Every row gives one point. To make a cloud, some directions were put in groups of two or more. Within a group, all points are equally far from the middle, so they leave a hole (a ring in 2 directions, a hollow ball in 3). The other directions are filled evenly. Then the cloud was stretched, turned, moved and blurred a little. Count the holes, and give their numbers of directions, smallest first.

Cloud (19 x 3):
[[ 0.16  0.48  0.62]
 [ 0.33 -0.43  0.23]
 [ 0.04  0.64  0.16]
 [-0.18 -0.35 -0.33]
 [-0.15 -0.26  0.73]
 [-0.31  0.46  0.64]
 [-0.59 -0.36  0.19]
 [ 0.44  0.32  0.20]
 [-0.02 -0.55 -0.25]
 [ 0.40  0.22 -0.06]
 [ 0.39 -0.12 -0.17]
 [-0.54  0.29  0.24]
 [-0.45  0.35  0.61]
 [-0.54 -0.12  0.61]
 [ 0.39 -0.29 -0.10]
 [ 0.19 -0.42  0.47]
 [-0.52  0.06  0.65]
 [-0.39 -0.45 -0.17]
 [ 0.44  0.27  0.11]]
Holes: 1 (3)

Cloud:
[[ 0.01  0.29 -0.25  0.34  0.39 -0.83]
 [-0.51 -0.33  0.19 -0.70  0.13 -0.15]
 [-0.69  0.38 -0.36 -0.08  0.53 -0.26]
 [-0.27 -0.49 -0.16  0.63  0.16 -0.47]
 [-0.29  0.36 -0.15 -0.06  0.73 -0.59]
 [ 0.01  0.11 -0.43  0.13  0.58 -0.74]
 [-0.47  0.15 -0.31 -0.32 -0.38 -0.48]
 [-0.01  0.60  0.39  0.21 -0.06 -0.30]
 [-0.86 -0.19  0.20 -0.14  0.49  0.24]
 [-0.62 -0.17  0.43  0.17  0.55  0.36]
 [-0.98  0.09 -0.10  0.22 -0.09 -0.30]
 [-0.22  0.67 -0.44  0.39  0.02  0.07]
 [-0.22 -0.06 -0.90  0.36  0.15  0.01]
 [-0.70 -0.14 -0.48 -0.05  0.03 -0.64]
 [-0.19  0.68 -0.38  0.50  0.13  0.03]
 [-0.53 -0.13 -0.62 -0.03 -0.12 -0.64]
 [-0.39  0.46  0.21  0.56  0.63 -0.26]
 [-0.11  0.77  0.03  0.24  0.00 -0.37]
 [-0.13  0.44  0.07  0.90 -0.02  0.12]
 [-0.34  0.26 -0.07 -0.48  0.61  0.26]
 [-0.13 -0.24 -0.75  0.12 -0.41 -0.14]
 [-0.15 -0.39 -0.28  0.47 -0.51  0.13]
 [-0.59 -0.12  0.18 -0.72  0.17  0.02]
 [ 0.01  0.65  0.37  0.28 -0.05 -0.05]
 [-0.56  0.21  0.13  0.86 -0.02  0.10]
 [ 0.02  0.66  0.03 -0.24 -0.04 -0.33]
 [-0.25  0.18  0.20  0.71 -0.28  0.30]
 [-0.18 -0.19 -0.14 -0.83  0.27 -0.28]
 [-0.11  0.07 -0.09 -0.81  0.08 -0.28]
 [ 0.22  0.03 -0.12  0.63 -0.03 -0.65]
 [ 0.39  0.19  0.03  0.23 -0.14 -0.60]
 [-0.56 -0.31  0.06 -0.71  0.33 -0.21]
 [ 0.36  0.21 -0.23 -0.11  0.17  0.47]
 [-0.15 -0.46 -0.15 -0.27 -0.44 -0.22]
 [-0.24  0.47 -0.32  0.13  0.39 -0.76]
 [-0.50 -0.53 -0.54  0.20  0.38  0.29]
 [-0.16  0.07  0.51  0.26  0.67  0.36]
 [ 0.30  0.18  0.18  0.11  0.54  0.47]
 [ 0.17 -0.52  0.41 -0.11  0.23 -0.23]
 [ 0.50  0.18 -0.49  0.35 -0.15 -0.22]
 [ 0.23 -0.08 -0.36  0.55  0.56 -0.50]
 [ 0.58 -0.22  0.21  0.07  0.10 -0.16]
 [-0.27 -0.39  0.13 -0.46 -0.28 -0.25]
 [ 0.24  0.37  0.23  0.00  0.42  0.43]
 [-0.04 -0.35 -0.39 -0.34  0.02  0.55]
 [-0.05 -0.14 -0.82  0.13 -0.35 -0.16]
 [-0.49 -0.05 -0.18 -0.64  0.59 -0.34]
 [-0.68 -0.21 -0.34  0.68 -0.02  0.27]
 [-0.32 -0.27  0.05 -0.08 -0.17  0.68]
 [ 0.55 -0.15 -0.14 -0.28  0.46 -0.18]
 [-0.60  0.01  0.08 -0.65  0.31  0.23]
 [-0.77 -0.19  0.27 -0.47  0.39  0.10]
 [-0.53 -0.31 -0.12  0.78  0.30  0.27]
 [-0.29 -0.12  0.21  0.64  0.65  0.32]
 [-0.24 -0.30  0.34 -0.24 -0.30 -0.30]
 [-0.69  0.42 -0.36 -0.04  0.51 -0.23]]
Holes: 3 (2, 2, 2)
